Every row gives one point. A path goes straight from each point to the next, and from the last back to the first. The post is the endless flat space through its rows: a point in 2 columns, a line in 3, a plane in 4, and so on, so that a path can go around it. How many times does the path go around the post? Going back the other way cancels.

Post:
[[0.69 0.41]]
Path:
[[-0.61  0.03]
 [-1.82  1.62]
 [-1.36 -1.16]
 [ 1.03 -0.78]
 [ 4.56 -0.61]
 [ 2.43  2.73]
 [ 1.63  3.86]
 [ 2.01  1.12]
 [ 1.77 -0.94]
 [ 0.43 -2.43]
 [-0.26  0.01]
 [-0.23  1.35]
 [ 2.02  4.10]
 [ 4.17  1.84]
 [ 3.32 -1.34]
 [ 0.86 -1.45]
 [ 1.67 -0.29]
 [ 2.18  1.12]
 [-0.34  3.06]
 [-1.81  0.79]
 [-0.55 -0.19]
 [-1.61 -2.11]]
Times around: 0

Post, 7 rows:
[[-0.14  1.00  1.07  1.10 -2.61 -1.25 -0.30  0.45]
 [-2.32 -0.32 -1.48 -1.36  0.81  1.13 -1.73 -2.13]
 [-1.85 -0.82 -1.91  2.42  2.14  4.46 -1.68  3.60]
 [ 1.86  3.74  1.70  0.64 -0.49 -0.31  4.27  1.42]
 [ 4.90  2.18 -3.27  3.07  2.76 -2.46  1.32  0.71]
 [ 1.43  2.31 -0.56  4.85 -0.42 -0.52 -0.01 -1.47]
 [ 0.87  1.59  2.82  0.96  0.46 -3.99  1.43 -2.64]]
Path (18 x 8):
[[-2.40  3.49  1.31 -1.05  0.72  0.60 -1.28 -0.54]
 [ 2.27  0.55  1.31  1.46  0.36 -0.94 -2.47 -2.06]
 [ 2.49  1.24 -1.54 -0.68  2.65  0.15  2.38 -1.68]
 [-0.38 -0.26 -3.38  2.00 -0.35  1.97  1.51 -0.97]
 [-2.42 -0.16  0.25  2.54  0.38 -0.64  0.16  2.82]
 [ 1.21  2.51 -0.11  1.35 -1.81 -3.70 -1.84  1.95]
 [ 2.99  1.16  0.52 -3.03  1.00 -2.25  1.50  3.95]
 [ 0.35 -2.28  3.83  1.31 -0.46 -0.87 -1.20  0.15]
 [ 0.06  0.16 -2.99  0.93 -1.08  1.09  2.64 -0.89]
 [-2.15  0.37 -1.79  1.42  1.50  1.31  1.16  1.30]
 [-1.88  3.81  1.87  2.84 -0.66 -1.70 -0.81  0.17]
 [ 2.15  3.57  1.14  2.11  0.53 -0.25  0.11  1.15]
 [ 2.03  1.63  0.96  2.52  2.25  0.49 -1.86 -0.02]
 [ 1.38  2.65  2.51  0.72  5.22  0.80 -0.10 -0.63]
 [ 0.82 -1.36 -1.38 -0.68  2.47  1.76 -0.99  2.48]
 [ 1.57  0.27  0.02  3.13 -0.80  0.01  1.69  2.21]
 [-2.03  0.57 -3.50  3.97  0.15  0.42  0.43 -1.28]
 [ 0.16  1.58 -2.12  0.00  1.47 -2.46  0.34  0.21]]
Times around: 3

Post, 13 rows:
[[-1.53  2.90 -2.42 -0.55  2.68 -0.57 -2.14  0.44 -0.23  3.18 -1.11 -4.10
   0.14 -1.93]
 [-1.08 -1.01 -0.67 -0.72 -1.35  0.23  1.90  0.14  0.66  0.69 -2.38  1.01
   2.29 -1.63]
 [-1.40 -0.09  0.34 -0.48  1.38 -1.08 -0.04 -0.87  0.72  0.54 -4.03  1.42
  -0.58 -0.51]
 [-0.04  2.79 -1.60  0.51  1.32  0.89 -0.59  1.62 -2.19  3.65 -0.98  0.44
  -1.29 -0.23]
 [-1.07 -1.76  1.16 -0.54 -0.22 -0.50 -1.17  1.50  0.13 -0.01 -1.63  0.94
   0.58 -2.39]
 [-1.61 -0.84 -2.86  3.09 -0.67  2.77  1.04  1.11  0.11  2.20  2.06  0.74
  -4.36 -1.07]
 [-1.86  0.02  0.88  0.23 -1.57  0.18  0.93 -0.84 -0.25 -2.05  0.15  2.25
   0.31 -1.40]
 [ 1.66 -1.04 -0.24  3.53 -2.14  0.15  2.74  0.81 -1.14  1.15  1.37  0.96
  -3.32 -0.13]
 [-1.46 -1.54  0.73 -0.17  1.28 -0.55  1.98  1.32  0.21 -2.36 -1.82  0.72
   0.90  1.14]
 [ 0.29 -4.15 -1.08  3.99 -0.82  1.45  1.64 -0.84 -0.65  1.86  5.09  3.01
  -3.75  0.63]
 [-1.19 -1.65 -1.33  0.84 -2.28 -1.31  1.29  1.48  0.62 -0.62  2.39  2.74
  -2.88  1.51]
 [ 0.32  3.63 -2.59 -0.35  3.75 -0.68 -1.68  1.57  2.19  1.45 -1.66 -0.19
   0.40 -2.13]
 [ 0.21  2.75 -4.17 -1.41  3.25  0.33 -2.92  0.68 -1.21  0.48 -2.39 -2.50
  -0.76 -1.51]]
Path, 21 rows:
[[ 3.14  4.63 -4.66 -1.22 -0.32 -1.51  0.16 -0.25 -2.83  6.05 -5.90  1.98
  -0.01 -1.49]
 [-4.62 -0.66 -0.44 -0.51  2.48  0.32  1.04  0.66 -0.70  4.48 -1.08 -2.59
  -0.39 -0.43]
 [-1.63  3.25 -0.92 -1.68 -0.56 -0.39 -1.39  1.69  0.60  1.76  3.05 -0.63
  -0.65 -0.85]
 [-0.39 -1.02  1.10  1.50  1.66 -0.95 -0.30  3.09  0.92  2.23 -2.57 -0.71
  -4.10  1.24]
 [-1.47 -0.56  3.84  0.82 -0.08  0.36  2.83  1.24 -0.19  1.86 -2.46 -1.96
   1.27 -1.94]
 [-3.09 -0.92 -2.76 -0.66  0.74 -2.95 -2.72 -1.64  1.82 -1.44  1.73 -1.03
  -3.11 -1.28]
 [-2.70  0.44 -2.09  1.03 -0.17  0.59  0.79 -0.28 -1.35 -0.63 -1.32 -1.72
   0.31 -1.94]
 [-1.73 -1.79  0.02  0.25  2.49 -1.72 -3.18  1.13  0.95  0.47  0.82 -0.32
   0.17  1.42]
 [ 1.08 -0.40  4.55 -0.65  2.65 -1.76 -1.29  1.21  2.54 -0.41 -1.31  4.16
   0.43  0.61]
 [-1.63  1.11 -1.55 -2.10 -1.63  0.97  1.99  1.18 -0.29  2.38  1.24  1.33
  -0.03 -1.01]
 [-2.20 -0.88 -1.06  1.41  2.55 -2.44 -1.04  5.67  1.63 -1.10 -1.50 -0.63
  -1.73 -2.22]
 [ 1.67 -0.69 -1.68  0.64  0.76 -2.00 -0.63  1.13  1.06 -0.70 -1.55  2.42
  -0.72 -0.56]
 [-3.05 -0.04 -1.61 -1.49 -1.37  3.56 -0.11  0.16  1.30 -1.99  0.65 -0.28
   3.59 -1.13]
 [-0.41  2.97 -0.75 -0.50  0.42 -2.11  2.80  0.34  3.11 -1.79  0.62  1.45
   0.53  0.80]
 [ 1.41 -0.62 -2.97 -1.08  0.82  1.53 -1.90  0.24 -0.26  0.65  1.39  3.80
  -0.81 -3.80]
 [-1.25  3.88 -3.01 -0.37  0.25 -4.71 -1.74  2.47  0.47 -1.37 -3.09  0.93
  -3.38  0.01]
 [-0.10 -1.90  1.82  3.69  6.73  0.24 -0.15  1.84  1.73  7.17 -0.94  0.85
   3.05  1.05]
 [ 0.98  0.22 -1.81 -0.95 -2.69  1.16  0.93  1.68  2.07 -1.30  2.01  0.69
   2.99 -0.25]
 [-1.43 -1.85 -2.26 -1.24 -1.67  0.60  1.00  1.65  2.85 -0.67  0.60  0.81
   1.10 -2.35]
 [-1.17 -0.91  1.67  1.45  1.13  0.07  2.43  0.26 -1.62  2.92 -6.01  2.59
  -2.20  0.04]
 [ 0.36  1.17 -1.04  2.58  0.10 -2.98  0.53  3.02 -1.38  1.37 -1.29  0.73
  -1.98 -0.26]]
Times around: 3
